Each row is a point. To make a cloud, some directions were put in groups of two or more. Within a group, all points are equally far from the middle, so they leave a hole (a ring in 2 directions, a hollow ball in 3). The other directions are filled evenly. Then the cloud was stretched, turned, moved and blurred a little. How many holes are there, and how many directions does each take, smallest first?
In the rows, zero is written as 128.

Cloud (21 x 3):
[[ 92 128 140]
 [102 149  99]
 [104  89 143]
 [ 91 106 131]
 [131  81 107]
 [151 150 135]
 [ 95 100 155]
 [ 93  99  96]
 [ 91 135  86]
 [134 157 150]
 [118 156 116]
 [136 156  94]
 [ 97  94 101]
 [100  91 100]
 [111  85 150]
 [161 103  95]
 [155  93 114]
 [157  98  84]
 [111  84  88]
 [ 92 130 145]
 [121 156 145]]
Holes: 1 (2)

Cloud, 28 rows:
[[ 98 127 158 124]
 [144 137  82 122]
 [165  86 104 127]
 [106 122 138 158]
 [145  75 106 149]
 [127 127  95  86]
 [117 148  75 123]
 [151  74 120 124]
 [126  95  82 144]
 [ 87 145 128 140]
 [176  84 102 161]
 [127 117 167 148]
 [127 111  79 149]
 [144  89 160 119]
 [107 144 155 114]
 [106 129 126 162]
 [131  71 107 130]
 [118 144 142 157]
 [145 165 134 156]
 [139 158 124 168]
 [159 126 179 151]
 [113  72 101 113]
 [188 134 132 123]
 [ 95 122  76 140]
 [171  97 134 114]
 [123 117  71 132]
 [109  69 127 125]
 [121  93 162 138]]
Holes: 1 (3)

Cloud, 27 rows:
[[168 137 110 128]
 [114 126 133  71]
 [125  87 103 113]
 [162 112 101 145]
 [118 115 113 175]
 [139 114 163 116]
 [152 115  95 185]
 [ 87 124  77 135]
 [ 91 137 104 140]
 [112 107 151 162]
 [144  96  84 137]
 [119 154  69 127]
 [178 159 103 140]
 [121 125 140  79]
 [ 81 135 119  77]
 [118 131  80 178]
 [145 161  81 124]
 [ 89 128  82 137]
 [144 102  90 103]
 [128 171 135 139]
 [127 157 100 115]
 [106  88 140 128]
 [164 159  96 129]
 [108  81 126 111]
 [ 93 145 123  96]
 [164 115 106 142]
 [109 155 110 157]]
Holes: 1 (2)

Cloud, 53 rows:
[[152 108 129 142 138 133]
 [146  93 159 107  81 116]
 [113 142 146 152 101 100]
 [111 159 134 144  73 134]
 [185  95 141 105 109 131]
 [ 90 105 106 143 137 117]
 [102 101  70 107 158 114]
 [131 123 158 127  92 151]
 [146  96 162 119 120 129]
 [173 143 159 175 121 107]
 [129 132 102 129  90 176]
 [147 132 115 105 104 131]
 [102 121 148 110 136 114]
 [153 121 176 145 148  95]
 [179 111  81 124 149  75]
 [137 113 116 141  95 119]
 [190 171 149 120 124 113]
 [131 125 135  61 182 126]
 [141 128 131 132 158  71]
 [131 141  89  91 126 107]
 [127 162  89 124  97  85]
 [163  99 168 136 143 145]
 [157 132  92 136 168 150]
 [121 164 139 166 130 160]
 [163 109 130 119 192 129]
 [148 119 116 106 101 171]
 [141 116 121  78 115 159]
 [114 130 130  82 164 155]
 [160  91 163  83  99 139]
 [160  96 107 167 109 101]
 [189 134 137  84 157 130]
 [156 118 126 158 138 112]
 [163 173 133 160 148 118]
 [127 120 174 122  92  73]
 [ 87  80 145 120 108 132]
 [162 127 141  99 160 134]
 [111 140 107 111 140 177]
 [147 100 145 107 149 154]
 [166  99 138 152  84 111]
 [113 121 122 108 121 165]
 [ 95  85 138 115  95 135]
 [180 154 184 113 167 124]
 [ 98 149 110 175 115 113]
 [119 168  97 143  85  95]
 [103 163 109 143 131 101]
 [167 159 183 141  87 125]
 [155 158 179 143  87 156]
 [141  92 121 144 118  97]
 [105 106 148 156 106 138]
 [122 151 103 181 118  87]
 [ 85 101  80  91 152 124]
 [107 130  81 119 117  96]
 [137 189  86 119 118 157]]
Holes: 0

Cloud (52 x 6):
[[139 129 157 119 127 155]
 [145 114  71 109 137  94]
 [162 118 125 142 113  96]
 [110 122 160 116 105 148]
 [146 142  86 128 157  93]
 [146  92 116 158 132  87]
 [110 144  94 165  99 121]
 [124  87 124 157 144  76]
 [ 64 121 138 143 148 149]
 [145 137  92  93 137 151]
 [128 131  81 137 110 160]
 [126 129 117 168 164 158]
 [ 78 115  76 130 140  84]
 [ 66 149 104 137 150 111]
 [135 125  69 150 112 133]
 [114 152 106 105 106  93]
 [ 89 134 155  93 160 115]
 [ 82 126 161 141 137 150]
 [ 69 134 140 152 146 145]
 [ 77 110  94 101 170 140]
 [ 72 109  94 159 140  91]
 [105 142 169 107 147 128]
 [ 98  96 149 148 169  90]
 [100 122 146 133 102 158]
 [133 138  79 138 176 105]
 [ 87 146 122 107 145  82]
 [ 85 112 123 143  87 121]
 [118  74 110 140 128 128]
 [ 71 121  82 134 131  89]
 [ 74 150 102 123 146  96]
 [146 131  66 122 130 104]
 [ 67 128 130 137 137 161]
 [124 130 109 167 169 156]
 [115 111  86 112 159  69]
 [113 101  93 142 166 160]
 [ 89 152  96 158 112 112]
 [146 141  78 109 113 117]
 [110 124 134 148  82 116]
 [ 91 117 158 130 145  78]
 [ 91  83  96 148 117 105]
 [ 94 127 108  87 107  90]
 [ 75  94  91 131 114 124]
 [134 122  62 133 147  94]
 [143 111 119  93 177 132]
 [110 128 136  81 100 117]
 [ 90 122 128 156  91 104]
 [122 141  77 131 101 147]
 [130 131  82 177 138 114]
 [142  90 101 160 118 113]
 [ 97 104 140  75 129 117]
 [131 136  73 164 120 118]
 [117 134 104 141 117 175]]
Holes: 3 (2, 2, 2)

Cloud (49 x 6):
[[198 152 150 139 142  95]
 [ 63 124 116 130 134 116]
 [152 106 134 171 118 120]
 [166 137 142 100 139 152]
 [109 113  95 118  59 129]
 [122 156  89 137  77 127]
 [119 137 110 167 130  80]
 [136 121 151 143 160 141]
 [155 122 141 125  89  72]
 [135  92 122 102 133 131]
 [191 108 123 150  99  96]
 [164 120  99 194 144 100]
 [203 147 150 149 127 121]
 [144 104 100 109 118 104]
 [114  92 124 103 151 149]
 [132 140  76 127  93 147]
 [106 140 116 190 123  98]
 [180 163 141 141 109 161]
 [158 117 110 187 107 161]
 [ 95 126 102 109  76 142]
 [149 110 178 143 106 117]
 [150 175 108 104  77 118]
 [128 137 159  99  92 132]
 [159 125 116 106 154 139]
 [111 136 118 108 146 163]
 [126 145 155 167  92 114]
 [170  97 104 123 134 125]
 [127 158  72 126 119 103]
 [120  93 111 133 119 135]
 [107 118 109 144  99 109]
 [ 67 168 116 126 125 126]
 [132 125 142  81  92 145]
 [157 137 155  70  78 112]
 [188 122 154 138 118 150]
 [123 181 117 116 145 175]
 [103 109 129 161  91 109]
 [167 106  94 144 103 133]
 [153 159 139 148 103 168]
 [ 83 128 118 130 107 144]
 [135 108 168 145 136  95]
 [ 69 129  84 130 105 124]
 [102 158 154 112  83 169]
 [115 167 129 151  67 126]
 [170 168 148 168 138 107]
 [110  99 152 173 142 111]
 [165  96 154 111  94 124]
 [187 113 139 117 117 140]
 [158 164 105 166 102 125]
 [101  93 106 125 123 170]]
Holes: 0

Cloud:
[[160 180  88 128 112 121 131 162]
 [100 131 181 126 132 112 112  73]
 [109 143 106 113 116 134 109 182]
 [135 150  95 147 111 113 103 129]
 [142  72  92 120  99 125 143 164]
 [133 110  85 130  79 100 124 150]
 [123 135 113 109 146 103  83 189]
 [ 82 102 105 164 126 163 137 134]
 [114 114 138 172 136 129 141 154]
 [121 110 166 109 171 131 159 117]
 [122 144 158 133 124 133 117 122]
 [112 162 144 143 151 141  67 140]
 [143 162 137 111 117 163 130 143]
 [143 165 155 136 130 122 144 162]
 [161 137 160  87 117 115 105 145]
 [178 115 128 143 127  91 125 138]
 [ 93 124 115 103  78 107 144 155]
 [131  99 123 122 154 159 110 186]
 [144 104 150  66  87 136 122 124]
 [131 128 118 174 120  95 152 151]
 [162 159 117 155  88 117 105 124]
 [110 132 104  90 103 134 150 129]
 [146 133  92 113 116 138 159 100]
 [ 98  90 112 133 139 124 172  85]
 [165 115 134  92 114 114 113 200]
 [141 202 122 162 127 160 128 110]
 [142  84 145 116 103 148 122 124]
 [131 153  79 142  92 169 158 185]
 [ 96 114 177 117 112 135  85  71]
 [ 77 188 154 132 135 126 110  60]
 [ 95 116 106 145 120 114 136 171]
 [128 184 115 138  78 114 139 118]
 [145 118 102 121 121  98 105 183]
 [118 105 103 123  76 118 167 141]
 [ 93  94 158 135 141 134  88  92]
 [122 132 184 156  98 102 132 130]
 [152 137  90 136 113 131 139 143]
 [ 85 114 157 110 143 120 159  76]
 [101 102 147 106 152 115  95  77]
 [ 90 133 104 157 133 167 131  77]
 [ 62 119 163  98  97 126 140  55]
 [128 153 108 126 152 140 178 126]
 [ 76 129 126 124 139 155 118 121]
 [ 80 148 146 126  90  95 128 107]
 [163 115 190 138  83 107  97 132]
 [ 76 146 157  97  97 115 133 116]
 [ 54 127 148 105 136 158 145  68]
 [ 99 122 175 148 188 154 151 101]
 [131 131 105  92 129 133 126 159]
 [146 201 118 146 134 144 146  92]
 [120 128  97 135 105 146 198  85]
 [ 67 150 130 112 125 158 108 136]
 [110 117 114  96 178 145 109 196]
 [124 110 163 131  98 140 136 151]
 [107 138 147 100 152 172 109 112]
 [112 102  92 139  73 160 140 106]
 [141 194 160  98 121 145 121 118]
 [120 140 135 121 152 178 107 107]
 [ 88 125 167 131 136 162 100 154]
 [100  98  98 171 146 127 104 151]
 [104 143 137 136 114 112  87  44]
 [ 90 115 155  99 144 143 120 121]
 [111 125 124  89 131 129 145 194]
 [126 119 188 115 103 121 164  76]
 [148 104 153 119  61 154 115 117]
 [126 115  70 107 138 132 148 172]
 [142  88 140  93 128 118 128  96]
 [128 146 136  90 148 117 126 152]
 [130 142 138 160 107 138 154  96]
 [ 79 131  97 171 148 161 115 107]
 [111 157 113 129  95 129  91 129]
 [117 157  91 135 168  90  97  85]]
Holes: 0

Cloud (71 x 8):
[[ 97 147 159 113  86 163  99 104]
 [148 119  57 131 155 114 124 140]
 [ 84 155 111 123 129 170  97  98]
 [114 141 130  71  94  90 119 131]
 [132 185 105 112 115  96 117 163]
 [ 75 142  92 104 100 180 128 130]
 [ 95  98 137 119 139  88 105 181]
 [106 144 113  88 124 185 136  92]
 [153 156 118 120 179 156 103 147]
 [ 69 175 131 117 104 138 102 140]
 [ 95  76 141 112 125 109 112 117]
 [120  85 102  80 134 158 117 114]
 [178 148 141 123 146 115 133 101]
 [135 152 112 124 104 173  80  85]
 [131 148  76 118 128 155 146 163]
 [ 68 118 135 139 104 106 133 177]
 [122 127  74 145 186 131 129 134]
 [126 137  65 113 112  97 128  99]
 [ 92 149 146 148  58 158 123 107]
 [ 97 194 143 104 144 159 137 126]
 [146 116 124  95 139 182  98 135]
 [129 161 152 177 107 127  96 163]
 [153 139 156 165 128 110 108 112]
 [107 117 110  93 181 102 117 139]
 [114 137 160 151 132 127 132  84]
 [137 150  97 146 188 150 122 141]
 [160 166 134 105 141 166 150 159]
 [172 133 115 119 130 160 156 131]
 [124 188  97 144 128 153 121  94]
 [171 144  93 107 117 190 117 109]
 [ 94  81 142 102 107 108 120 115]
 [142  93 124 138 104 103  83  90]
 [155 160  87 125 112 159 148 146]
 [107 149 146 176 145 153 132 165]
 [112 124 127 108 152  77 167 115]
 [160 139 106  88 131  75 115 140]
 [148 123 160 154 120  97  96 114]
 [121 184 119 138 170 156 135 176]
 [140 119  87 146 188 121 134 134]
 [164 149 154 133 156  74 131 115]
 [114 132 161 164 149 149 117 157]
 [123 145 104 108 122  78 160 110]
 [172 137  97 119 103 146 151  90]
 [107 117 104  76 117 162 135 140]
 [133 112 112 155 129 124  71 148]
 [ 91 128 125 117 136  94  85 112]
 [154  98 141 105 135 134  85 147]
 [ 86 129 113 170  93 113  93 104]
 [159  95 126 167 125 125  98 112]
 [ 78 132 128 178 121 125 121 100]
 [ 67 163 162 118  95 158 110 149]
 [118 127  93 128 135 129 173 158]
 [107 130  98 140 105 140  95 183]
 [168 180 136 120 167 139 104 143]
 [140 153 176 151 137 160 133 166]
 [ 93 133 171 120  98 144 163 144]
 [160 117 149 122 107 149  79 126]
 [129 119 132 153 105 196  94 138]
 [ 99 150 175 127  74 140 143 119]
 [174 132 121 127 115 133 147  81]
 [110 162 120  77  98 137 137 114]
 [155 148  97 130 180  97 115 159]
 [145 154 170 139  76 151 117 160]
 [102 206 149  98 128 146 131 131]
 [126 106 157 135 105 112 117  80]
 [105 109 105  73 143 108 134 119]
 [ 94  89 129  88 108  99 113 113]
 [131  96  67 129 146 127  86 140]
 [153  90 150 119 111 101 109 160]
 [ 96 150 139 152 120 178 157  96]
 [151 182 143 115 120 145 146 102]]
Holes: 3 (2, 2, 3)
